Each row is a point. Each copy is the shape, with its points in the same order, stretched, turned, moved and blurred by noise. Some copies are also mirrored. Which?

Shape (9 x 3):
[[ 2.0  1.1  2.3]
 [ 2.7 -0.4  0.1]
 [-1.5  0.4 -0.5]
 [ 8.4 -2.3  2.7]
 [-5.4 -0.3  3.5]
 [ 5.8  0.3  3.1]
 [ 3.8 -2.3  3.9]
 [ 3.0 -4.3  2.9]
 [-4.2 -1.6  4.2]]
Copy 1 (9 x 3):
[[ 0.7 -2.6  0.5]
 [-1.7 -0.9 -0.1]
 [ 1.7  1.5  2.0]
 [-5.7 -4.8 -1.6]
 [ 2.2 -3.1  7.0]
 [-1.4 -4.6 -0.5]
 [-3.6 -5.2  2.3]
 [-6.3 -3.6  2.4]
 [ 0.5 -3.4  6.5]]
Copy 1 is: only turned
Copy 2 (9 x 3):
[[ -2.5  -2.7  -2.4]
 [  0.2  -3.3   0.4]
 [  0.1   2.2   0.3]
 [ -1.2 -11.1   2.1]
 [ -5.0   5.5   1.1]
 [ -2.6  -7.5  -1.8]
 [ -3.8  -5.4   2.5]
 [ -2.8  -5.1   6.1]
 [ -5.8   3.5   2.6]]
Copy 2 is: mirrored
Copy 3 (9 x 3):
[[ -1.4   1.4  -5.6]
 [ -2.2  -0.6  -3.3]
 [  0.0   1.1   1.5]
 [ -6.0  -1.2 -11.8]
 [  0.0   7.0   1.8]
 [ -3.4  -0.1  -9.7]
 [ -4.8   2.5  -7.8]
 [ -5.5   2.5  -5.7]
 [ -1.8   7.6   0.0]]
Copy 3 is: mirrored

Shape (7 x 4):
[[-10.0  -2.3   5.7   0.9]
 [ -1.7  -2.4  -0.5   3.2]
 [  3.6  -4.2  -1.6   0.9]
 [ -1.8  -3.6  -0.9  -2.3]
 [  6.1   0.9   1.6  -0.3]
 [  4.0   2.6  -2.0   0.1]
 [  2.7  -3.3  -1.1   6.9]]
Copy 1 (7 x 4):
[[ 7.2 -2.5 -0.5  8.1]
 [ 3.5  0.0 -2.1  2.2]
 [ 2.1 -0.6 -2.5 -1.6]
 [ 2.7 -2.7  1.6  0.7]
 [-2.9 -3.7 -3.8  0.2]
 [-4.2 -1.1 -0.4 -0.3]
 [ 3.9  2.0 -6.2 -0.1]]
Copy 1 is: mirrored
Copy 2 (7 x 4):
[[-9.4  2.4  7.2  5.0]
 [ 1.0  1.2  3.5 -1.3]
 [ 5.4 -2.3 -1.8  0.3]
 [ 0.8 -5.5  1.5  2.1]
 [ 1.4 -1.0 -8.0  0.0]
 [ 1.1 -2.7 -4.6 -5.2]
 [ 5.8  4.2  0.8 -3.1]]
Copy 2 is: mirrored
Copy 3 (7 x 4):
[[-1.9 11.6  3.3  9.5]
 [ 1.4  3.5  2.5 -3.5]
 [ 0.1 -2.2  3.3 -5.4]
 [-5.4  1.7  1.1  0.3]
 [ 3.9 -7.9  1.8 -1.2]
 [ 2.3 -6.6 -1.7 -4.9]
 [ 6.9  0.8  5.1 -8.9]]
Copy 3 is: mirrored

Shape (12 x 6):
[[ -3.3   2.2   7.3   2.9   4.3  -4.3]
 [ -2.6  -1.6   3.6  13.4  -1.8  -2.4]
 [  1.8  -2.8   2.2  -2.7   6.0   1.3]
 [  1.6   1.2 -12.0  -2.7   3.9  -3.9]
 [ -0.6   0.0   5.0  -2.2  -1.9   5.6]
 [  4.6   1.0   7.3  -1.5   2.6  -1.8]
 [  2.4   0.0  -9.1  -1.6   2.5   2.0]
 [ -0.6  -0.8   1.4   1.9  -1.2  -2.8]
 [ -2.6   0.3  -5.8  -1.3   1.5  -3.5]
 [ -1.0   2.1   3.7  -3.0   2.8   6.2]
 [ -2.6  -1.3   5.8   3.2  -2.1  -2.8]
 [  2.5   5.6   4.5  -1.4   5.1  -3.3]]
Copy 1 (12 x 6):
[[  6.8   0.7   4.6  -0.2   4.4  -4.9]
 [  7.7   6.4  -4.0  -4.5   3.5 -12.2]
 [  0.6  -3.0   6.5  -1.6  -2.8  -5.7]
 [ -9.5   0.9   0.9  -1.9   2.0   3.6]
 [  3.5  -6.8  -0.9  -0.4  -1.4  -4.1]
 [  6.2  -1.7   6.1  -2.1  -3.3  -1.1]
 [ -6.3  -2.1  -1.5  -4.4   0.1  -0.1]
 [  2.0   1.2  -0.2   0.4   0.1  -3.4]
 [ -5.8   1.5  -0.4   2.0   3.4   0.1]
 [  3.0  -9.1   1.1  -3.2   1.6  -3.4]
 [  5.2   1.3   0.1   2.1   1.0  -5.5]
 [  5.1  -3.0   5.7  -3.2   1.5   2.5]]
Copy 1 is: only turned
Copy 2 (12 x 6):
[[ 1.5 10.6  2.1  3.8  1.4 -2.6]
 [ 2.0  5.3  5.7 -7.5  5.2 -9.6]
 [ 5.5  0.8  3.6  3.1 -0.1 -0.2]
 [-3.4 -1.7  9.7  4.4 -3.9  4.5]
 [ 1.3  1.2 -4.4 -0.5  5.6 -0.9]
 [ 0.5  2.9  0.0  3.8 -0.5 -4.3]
 [-1.8 -5.0  4.7  1.4  0.6  1.9]
 [ 1.1  4.6  1.5 -1.7 -0.6 -2.1]
 [-1.6  2.4  4.4  1.8  0.2  4.8]
 [ 1.4  0.6 -3.4  3.1  6.1  1.3]
 [ 2.9  5.8 -1.7 -2.5  2.0 -3.9]
 [-2.9  3.4  2.6  7.2 -0.8 -1.2]]
Copy 2 is: mirrored

Shape (11 x 8):
[[ 1.2 -4.3  0.8 -1.6 -6.3 -1.7 -0.4 -1.7]
 [ 2.2  4.4 -3.5  4.8  4.1 -4.7 -0.2  2.8]
 [-2.3  3.7 -3.2  1.7  3.8 -7.2 -5.6  8.7]
 [-2.5 -5.8  5.3 -2.9  2.1  0.4 -1.3 -2.6]
 [-2.3  4.1 -0.5  8.8  0.3 -4.0 -5.2  4.2]
 [-2.5  8.4 -3.0  5.0  1.1 -8.3 -2.1  0.3]
 [ 4.4 -2.6  6.6 -3.0 -3.2  3.7 -0.3 -1.4]
 [-1.6  5.2  4.1  4.4 -5.0 -3.4  4.8  2.4]
 [ 0.9  1.7  6.4 -0.2 -2.6 -5.3  1.1  1.8]
 [-2.2 -3.6  1.7 -3.0 -1.3  2.9  2.2  1.5]
 [-0.2  1.6  6.1 -5.5 -6.5  4.2  0.5 -3.3]]
Copy 1 (11 x 8):
[[ -0.1   2.2   6.1  -0.3  -2.3  -4.5   1.6  -3.7]
 [ -0.8  -1.1  -8.1  -4.2  -4.1   1.6  -5.2   0.1]
 [-12.6  -1.8  -6.3  -8.9  -0.9   3.4  -4.2  -1.5]
 [ -4.1   2.7   5.4   3.3   4.6   0.4   2.2   2.3]
 [ -2.8  -5.1  -6.0  -9.1   1.8   4.5  -4.3  -3.7]
 [ -2.6  -3.3 -10.3 -10.8   1.7  -1.6  -0.4  -3.0]
 [  0.6  -1.8   4.3   7.9  -2.3  -1.1  -1.5  -1.4]
 [  3.5  -6.7  -8.1  -3.4  -5.7  -0.5   6.2  -3.5]
 [ -2.3  -1.4  -4.9   0.1  -3.1  -0.9   3.0  -4.7]
 [ -2.3  -1.7   4.3   2.3  -2.9  -0.6   3.6   3.4]
 [ -0.6  -5.9   3.2   4.3   0.4  -5.1   4.9  -0.9]]
Copy 1 is: mirrored
Copy 2 (11 x 8):
[[  1.0  -4.5   0.7  -4.7  -0.9   2.0  -1.3   1.9]
 [ -9.2   4.1  -1.0  -2.9  -3.6  -4.8   0.3   0.3]
 [-11.6   4.8  -0.4  -5.1   2.4  -1.7   3.9  -0.2]
 [  0.9  -4.1   1.1   1.6  -0.2   3.4   3.0  -4.1]
 [ -4.5   1.8  -0.1  -5.1   2.5  -6.6   2.2   2.4]
 [ -7.2   5.8   4.1  -3.1  -2.4  -6.6   0.4   2.4]
 [  2.2  -7.4  -3.1   2.5  -0.6   4.8   2.0   2.8]
 [ -1.2  -4.8   4.4   0.9   2.1  -4.4  -4.9   2.8]
 [ -2.4  -6.3   4.7   1.5   0.0  -1.5  -0.3   1.2]
 [ -0.4  -2.4  -2.6   0.1   2.1   5.0  -1.5  -1.2]
 [  4.2  -5.5  -1.1   3.6   1.8   7.0   0.0   5.8]]
Copy 2 is: only turned
Copy 3 (11 x 8):
[[-2.5 -1.3  7.2 -1.9 -2.3  2.2  0.5 -0.9]
 [ 2.6  1.6 -6.2  3.0  0.3  4.1  1.2  3.5]
 [ 3.9 -1.3 -9.0 -1.3 -3.4  3.1 -2.9  1.1]
 [-2.2 -2.9  5.6  0.8  2.2 -1.6  0.6 -6.3]
 [ 1.1  1.6 -3.5  2.1 -1.6  5.5 -9.8  0.8]
 [ 4.0  4.6 -3.7  4.2 -5.3  5.2 -3.8 -0.2]
 [ 1.1 -3.6  8.0  1.8  2.3 -3.8  1.5  0.4]
 [-1.8 -1.0  1.6  7.7 -8.8  1.1 -6.1  4.2]
 [ 2.3 -5.4  3.5  6.1 -6.8  0.6 -2.3  1.0]
 [-4.7 -0.9  2.1 -0.9  0.2 -3.0  1.2 -0.2]
 [ 1.2  0.3  9.9  1.3 -2.1 -6.7 -1.1 -1.0]]
Copy 3 is: only turned

Shape (14 x 8):
[[-1.0  4.0  0.8 -2.0  1.7 -0.1  4.6  1.3]
 [-0.8  2.2 -4.9 -0.3  2.0  6.2  3.2 -0.2]
 [ 0.2 -2.1  0.2  0.4 -1.9 -4.8 -1.2 -0.9]
 [-1.3  2.8 -4.8 -0.8  4.2  1.4  1.5  4.5]
 [ 4.1  0.6 -2.5 -7.7  0.9 -3.7 -1.2  2.2]
 [ 1.8 -3.9  4.1 -5.5 -1.5  2.3 -6.0  1.2]
 [ 4.1 -1.1  6.4  5.6 -2.0  3.7 -7.5  4.9]
 [ 1.2  0.5 -3.7 -6.3 -3.0 -3.4 -6.1 -3.3]
 [ 5.4 -0.6 -1.8 -3.9 -5.5 -2.4  0.8 -1.8]
 [ 0.0  2.5  8.8  3.4 -1.2  4.9 -7.4  3.6]
 [ 0.8  0.5 -1.9 -6.3 -4.9 -0.1 -0.3  2.1]
 [-1.5  0.6 -1.8 -3.7  2.3  1.7  3.7 -0.6]
 [-2.5 -3.2  5.4  6.5 -4.0  1.4 -4.1  6.8]
 [-2.3  2.3  5.8  5.4 -4.4  1.2 -6.7  7.1]]
Copy 1 (14 x 8):
[[ 1.5  7.3  1.1 -0.1  0.4  1.2 -2.7  0.0]
 [ 2.2  5.9 -1.9 -2.4  4.9  0.0  4.7  0.0]
 [-3.5 -2.5 -0.9 -0.2 -5.3  1.4 -2.5 -1.4]
 [ 4.5  5.6 -3.2 -2.3  0.5  5.1  1.8 -2.1]
 [ 0.1  5.3 -9.6  0.2 -4.3  1.1 -7.3  3.1]
 [-2.5 -1.1 -1.2  1.1  1.0  3.1 -5.5  6.1]
 [-5.8 -1.9  1.6  6.3 -1.7 11.4  2.1  2.7]
 [-5.2 -3.3 -8.0 -3.7 -1.7 -2.3 -5.7 -1.0]
 [-2.7  1.3 -7.9  4.4 -3.9 -3.9 -5.0  1.9]
 [-6.9 -1.4  6.0  2.5  2.4 10.8 -0.9  0.6]
 [ 1.8  0.5 -6.1  2.5 -0.1 -0.3 -7.3  1.7]
 [ 1.4  6.1 -0.3 -2.3  1.3 -1.1 -1.3  0.6]
 [-0.9 -6.4  7.0  4.3 -0.9 11.5  0.3 -1.6]
 [-3.5 -5.7  5.6  3.5 -0.3 13.5 -1.9 -3.7]]
Copy 1 is: only turned
Copy 2 (14 x 8):
[[ -5.0  -0.1  -0.2   1.9  -2.3  -0.1  -1.1  -1.7]
 [ -0.6  -5.1  -2.4   2.0   0.2  -2.0  -2.2  -1.6]
 [ -2.0   1.6   4.6  -1.2  -3.2   0.7  -0.9   5.1]
 [ -4.2  -5.4   0.5   0.7  -0.7  -4.6   2.1   2.7]
 [ -5.5  -1.0   6.3   1.3 -10.5  -4.6  -0.8   4.3]
 [  2.7   0.8   7.8   3.1   1.2  -4.3  -2.6  -2.8]
 [  5.0   4.2   3.2  -1.9   8.9  -7.9   2.6  -3.4]
 [  0.3  -3.0   7.8  -0.2  -9.4  -1.3  -0.3   2.5]
 [ -2.4   1.9   4.3  -2.4  -8.3  -1.3  -5.4   3.4]
 [  5.6   3.2   3.1   0.2   9.6  -6.3   3.5  -9.4]
 [ -3.6  -2.0   6.1  -2.2  -3.9  -2.4  -4.8   0.4]
 [ -3.2  -2.6   0.5   3.6  -3.0   0.3  -2.2  -0.7]
 [  1.8   2.3   4.6  -5.2  12.5  -3.2   0.2  -0.6]
 [  2.4   1.3   5.0  -6.0  10.7  -5.4   3.1  -4.4]]
Copy 2 is: mirrored
Copy 3 (14 x 8):
[[  0.5   3.9   0.9  -2.0  -3.9  -1.5  -1.7  -4.8]
 [  6.1   0.0  -0.6  -4.6  -0.9   1.0  -0.8  -6.6]
 [ -0.4  -0.4   1.0   1.5   0.0  -1.4   1.3   6.4]
 [  5.2   1.4   3.8  -3.2  -4.9   3.7  -1.1  -3.8]
 [ -1.5   3.4  -2.4   0.2  -4.2   4.5  -0.6   5.8]
 [ -4.4  -4.9  -5.1  -1.4  -3.0   0.4   1.2   3.8]
 [ -2.8 -10.5   1.2   2.1   2.6   4.0  -1.6  -2.7]
 [ -5.2   1.0  -3.6  -3.0   1.4   3.3   4.0   8.8]
 [ -2.1   3.0  -5.4   3.8   2.5   1.7   1.5   4.4]
 [ -6.8  -8.6   1.0  -2.7   0.7   1.1  -0.6  -5.6]
 [ -3.4   4.1  -3.7   0.3  -2.5   2.7   4.2   0.9]
 [  3.1   2.8  -1.3  -3.4  -4.5  -2.4  -0.6  -1.9]
 [ -0.9  -6.4   5.0   2.9  -1.8   0.1   3.0  -3.0]
 [ -6.3  -5.4   6.1   0.1  -0.8   3.4   3.1  -4.2]]
Copy 3 is: only turned

Shape (13 x 9):
[[-3.5  7.9 -1.1 -7.8  1.9 -6.1 -4.8 -3.1 -1.0]
 [ 7.8  0.8 -0.2 -0.1 -1.7 -2.8 -4.7  2.2 -2.2]
 [-6.4  1.6 -8.5  5.3 -4.6  4.9 -0.5 -3.2  1.7]
 [ 0.4  4.4  0.2 -9.2 -1.3 -7.1 -3.4 -3.2  1.1]
 [ 5.3  1.7 -2.4 -1.2  4.2 -0.8  0.6  2.5  1.7]
 [ 1.1 -2.7  0.3 -3.5  0.1 -3.1  0.4  2.1 -0.8]
 [ 1.0 -1.4  1.7  2.3  2.4 -2.2 -5.0  0.7 -0.5]
 [ 0.6  2.4  4.0  0.0  1.1  4.1 -1.5  0.1 -1.5]
 [-7.0  4.0 -1.1  3.6 -6.6  4.8  2.3 -2.0  4.0]
 [ 7.0 -4.3  1.5 -2.0  2.6  1.7 -4.2 -1.2  2.2]
 [-2.7  2.9 -0.8 -8.7 -0.9 -0.8 -5.3  1.2 -3.1]
 [ 2.8 -2.8  2.1 -1.0  2.2 -2.1 -2.1  2.6  1.6]
 [-9.1  5.0 -5.2  2.2 -6.3  4.5 -2.9  1.7  7.1]]
Copy 1 (13 x 9):
[[-2.9  3.7  5.4  0.5 -3.1 -0.7  6.6  6.7  2.1]
 [ 0.3  2.0  4.2 -1.1  7.3 -0.9  5.0 -5.4 -1.0]
 [-2.4 -3.3 -7.1  8.5 -2.7 10.3 -1.9  5.5  4.7]
 [-3.2  4.1  5.5  0.9 -1.9 -2.1  7.7 -0.5  1.3]
 [ 2.0 -0.1 -0.8 -1.8  2.9 -0.3  6.4 -0.9 -3.2]
 [ 0.2  5.5 -1.1  0.2  0.7 -1.1  3.3 -3.2 -2.0]
 [ 0.3  0.6 -2.0  2.7  3.6 -2.3  0.8  1.1  0.9]
 [ 0.4  0.2  2.2 -2.8  0.5 -1.8 -1.7 -0.3  1.1]
 [-2.6 -2.9 -5.3  1.8 -4.7  7.0 -2.5  1.8  7.1]
 [-0.4 -2.3  0.3  2.4  2.8 -4.7  3.1 -5.9 -3.5]
 [-4.6  5.2  4.5 -1.2 -1.9  0.1  2.8  0.9 -2.1]
 [-0.8  2.7 -1.8  0.2  3.0 -3.6  2.9 -2.7 -1.8]
 [-8.4 -4.0 -9.3  5.1 -4.2  8.4 -0.4  5.8  4.8]]
Copy 1 is: only turned
Copy 2 (13 x 9):
[[  4.2   3.8  -4.1   2.8  -0.9  -9.8  -6.4  -1.9   7.1]
 [ -1.8   3.1   2.7  -3.6  -6.3  -1.4  -4.6   7.1   2.1]
 [  0.7   8.3  -0.1   0.9   7.7   7.2   5.7  -7.8  -0.3]
 [  4.5   1.3  -1.4   3.9  -5.1 -10.1  -3.6   2.8   3.3]
 [  0.6  -1.8  -0.8  -0.2   0.1   0.0  -7.3   4.1   0.2]
 [  1.0  -0.1   2.0  -0.1  -4.7  -2.2  -3.9  -2.1  -2.7]
 [ -2.0  -1.3  -3.0  -1.8  -5.8   2.8  -3.7  -0.1   4.1]
 [ -2.9  -0.1  -6.0  -2.6   1.3  -2.9  -0.4   1.5  -0.3]
 [  5.9   6.3  -5.7   1.0   5.7   1.7   9.3  -3.8  -6.2]
 [ -8.3  -4.8  -1.5   1.3  -4.1   0.4  -6.1   4.8  -0.5]
 [ -3.0   6.7  -2.9   1.3  -2.1  -9.1  -5.4  -3.8   0.4]
 [ -1.5  -3.1  -2.1   0.5  -6.9   0.7  -4.5   0.7  -1.7]
 [  3.1  12.6  -6.9   2.8   2.7   4.5   5.5  -4.8  -4.3]]
Copy 2 is: mirrored
